Every row gives one point. The last column is the point's height on a tilted bowl or saddle (a function of degree 2), plus a little noise. Count its main directions that bend up, bend down and stay straight.

Points, 15 rows:
[[-24  -9  11  13]
 [-19  30 -12  34]
 [ 30   1 -50  30]
 [ 32 -22 -33  13]
 [ -6 -35  31   6]
 [  1   1  18   9]
 [ 10 -23 -14   2]
 [ 34  55  29  60]
 [ -2  60  -6  59]
 [ -4 -24   9   2]
 [  0  45  15  42]
 [-16 -17   2   6]
 [  4 -15  15   2]
 [ 21   3  29  13]
 [-16  46  10  47]]
Directions: 3 up, 0 down, 0 straight

Points:
[[-34 -27 -22  23 -15]
 [  4 -12 -19  -7 -18]
 [ 20  -1  47   9  -3]
 [-42 -49  12  -9   5]
 [-14  19  54 -18   3]
 [ 11 -11  -7 -60 -54]
 [-17 -20  28 -32   6]
 [ 12   7  24  -5  -6]
 [ 21 -23  -6  -6 -17]
 [ 19  -1 -35  22 -23]
 [ 45  25  -4 -31 -60]
 [-19 -14  12   6   9]
 [ -6 -11  15 -30  -7]
 [ -9  -7 -21  23 -10]
 [ -1  -2 -42  44 -25]
 [ -8  44  -3  16 -22]
 [-19  -7 -11  18  -4]
 [ -8   7  17  -1   2]
 [ 26  23   1 -13 -31]
 [ 35 -13 -19 -29 -47]
 [  5  15  28 -48 -30]
 [ 21  -9 -22 -13 -30]
 [ 45 -32  28 -15 -28]
 [  9  14 -37 -15 -43]
 [-27 -25  10  37   5]
 [ 11  35   9  31 -15]]
Directions: 0 up, 3 down, 1 straight

Points, 42 rows:
[[  3  -3   8 -21  24  60 -36]
 [ -3   2   5  18  -4  14   0]
 [  9   0  -9   7  30   7  -3]
 [ -2  12 -11  22 -21 -10  14]
 [ 20  -8   5  -8 -17  14  -3]
 [-27 -26 -20  32  -9 -32  37]
 [-15 -19 -16  22  -6  -1  21]
 [ 13  11   0  -2 -16  10 -10]
 [-12 -13 -25  -3 -14   6  -1]
 [ 28  -1 -15   5  -9 -15   7]
 [ -8   2 -14 -12   4   6  -5]
 [-37 -26  18 -14 -10 -36 -13]
 [ 17   6   8  21  12 -25  24]
 [ 21  36   4  -1  -1 -49 -18]
 [ -4 -12   9  -4   9  -3   4]
 [-16  -4  -8  12   7  -8   7]
 [ -7  -8  -7   3 -31   2  -1]
 [ -3  -2 -15 -12  -6   3  -5]
 [ -5  -3  18  -6 -17  -9   2]
 [-13  10 -23  -3  17   2   0]
 [ 20  12  13  -6   2 -11   1]
 [ 19 -34   7   0  11  23 -12]
 [ -6  -7  -7 -24  -1   3 -10]
 [ -7 -33  20  -7  -1  -1   8]
 [-43  17   5 -28 -14  -7 -60]
 [ -4  -8 -31 -10  14  23   1]
 [ 16  12   0 -13 -15 -28 -16]
 [ 31  13  17 -11   0  18 -16]
 [  5  38  14   1 -13  -7 -32]
 [ -3  -6 -31  -2   2  -2   6]
 [ -4  13 -10 -12  25  15  -4]
 [-25  15  33  -3   4   1 -11]
 [ 19  -3  11 -27   7  11   0]
 [ 14   3 -13  -6   7   2   2]
 [  1 -13 -25  26  -8   4  32]
 [ -3  24 -20 -27   8  19  -1]
 [  8 -42  14  -8  -3   3   7]
 [ 23  15  19  -6   0  -9  -2]
 [-33   4 -16  17  10  10 -11]
 [ -9 -20 -35  40   1  33  27]
 [ -4 -11   3   1  18  -4   3]
 [  9 -21   4  -3  13  21  -9]]
Directions: 2 up, 3 down, 1 straight

Points (69 x 9):
[[ -6 -18 -15  36 -50  11 -18  16  27]
 [ -1  19  14 -27 -10  -9  -6  -8  12]
 [-12   3  32  -1   7 -35  -1   8  -1]
 [  1  41   5  -7 -23 -15 -12 -20  12]
 [ -9  15  12 -13  -7   1 -25 -40  19]
 [ -7  -8  15 -16  -5 -13   8   4   4]
 [-32   5  -9  -2  19   6 -42  21  14]
 [ -1  16  30   9  27  16  30   7   6]
 [  7 -10  -6  23  16  13  32  -9  -5]
 [  6  60  -1  -9  -3 -10 -11   9  25]
 [-15 -12  10   5  36  20   5   4  18]
 [-17 -24   4  19   0 -16   2 -13  -9]
 [ -5   6 -13 -40 -19  26 -15   3  17]
 [ 21  -7 -31 -13   6 -25  -6   9   9]
 [-31  11  12  -4  11  14  13 -15  12]
 [ 15 -31  10   5  11   3  22  -2  -4]
 [-13   8   1  12  -5  16  56  12  12]
 [-32  -1  -2  -5  -3 -38 -23  13  -8]
 [ -6  -4   6 -12  18  -1   5  13  11]
 [ -2  12 -22 -24 -16   4 -33 -11  13]
 [  2 -16 -12  21  27  -3 -18   5  12]
 [ 17  -9   9  24  11 -12  13  -6 -16]
 [  2   6  14   8  -9 -12  33  12  -4]
 [-10  -2  37  17 -23  -8   6   1  -3]
 [ 12 -33   9 -50 -32 -22   4 -19   2]
 [ 10  10  26  -9 -23 -21  12   6   2]
 [  1  -3   0  19   9  14   4   1   0]
 [-11 -19   9 -15 -30 -18 -10  41  26]
 [-24  19  15  -2   6 -19  32  39  14]
 [ -5  20 -24 -21 -25  16  -2  -6   8]
 [-28   1  17   4  -9  14  21   8  10]
 [-12  -9  -8  -7  19 -18 -16  10   7]
 [ -2 -22 -14 -13  15  -1 -28   0  20]
 [  5 -13 -12 -14  -6 -15 -27  30  19]
 [-16  19 -18  23  11   7  20 -30   7]
 [-12   5   4 -12  23  -3  17  17  11]
 [ 10  24  34  15 -36  24   7  -6  13]
 [ -1  15 -16  17 -13   5   7 -36   3]
 [ -8 -21 -32 -11   5  11   4 -10  10]
 [-15  12  34   4 -14  15 -13   8  22]
 [  0   6 -21  -2   7  23  16  16   7]
 [ 28  -1   3 -16  17  12  16  -1   9]
 [  1  13  -7   8  -7 -30 -33   9  10]
 [-33 -30  13  19  -9  -4  -4  12  10]
 [ 13 -15  -6 -13 -31 -11 -19 -13   5]
 [ -6  -9  32  13  -5   2 -13  16  12]
 [  1  -8 -16 -26  14 -18   7 -26   1]
 [  8 -17  36 -36  14  39 -28   1  60]
 [-32  16   6   9  10 -26   3  19  -5]
 [ -7   5 -14 -11  13  22  28  33  13]
 [-19  17 -13  21  12 -34  19 -24 -16]
 [  7  14 -10  -4  19   4 -11  28  12]
 [-28  15 -12 -21  12   2   1  15   3]
 [ 36 -10 -28  24  17  11 -21   4  15]
 [  6  33  13  18 -23  34   7  10  15]
 [  1  21  -6  -3 -23 -25   0   8   1]
 [ -5 -33  -3 -21  -8  33   9  21  25]
 [ 25   0  -7  -7  -4  11  18  -8   0]
 [  4 -20  -2  30  -9   6   8  13  -3]
 [ 27  -2 -14   1  -4 -22  19 -19 -10]
 [  2  -2 -26   4 -14 -10 -37  35  21]
 [  6  22  -4 -37   2   8  18 -30  17]
 [ 29  15 -18  -2  11  -2   8 -21   7]
 [  0 -21  52   9 -28  31 -15 -22  24]
 [  3   7 -36 -22   5   8  41 -19  13]
 [ -5   8 -20 -10   1 -34  15  -4 -11]
 [ -3  14 -51   6 -18  17  11 -18  12]
 [-19  18  12 -32  -2 -14  19 -23   2]
 [  4  14  30  22  20  38  -2  -5   6]]
Directions: 5 up, 2 down, 1 straight
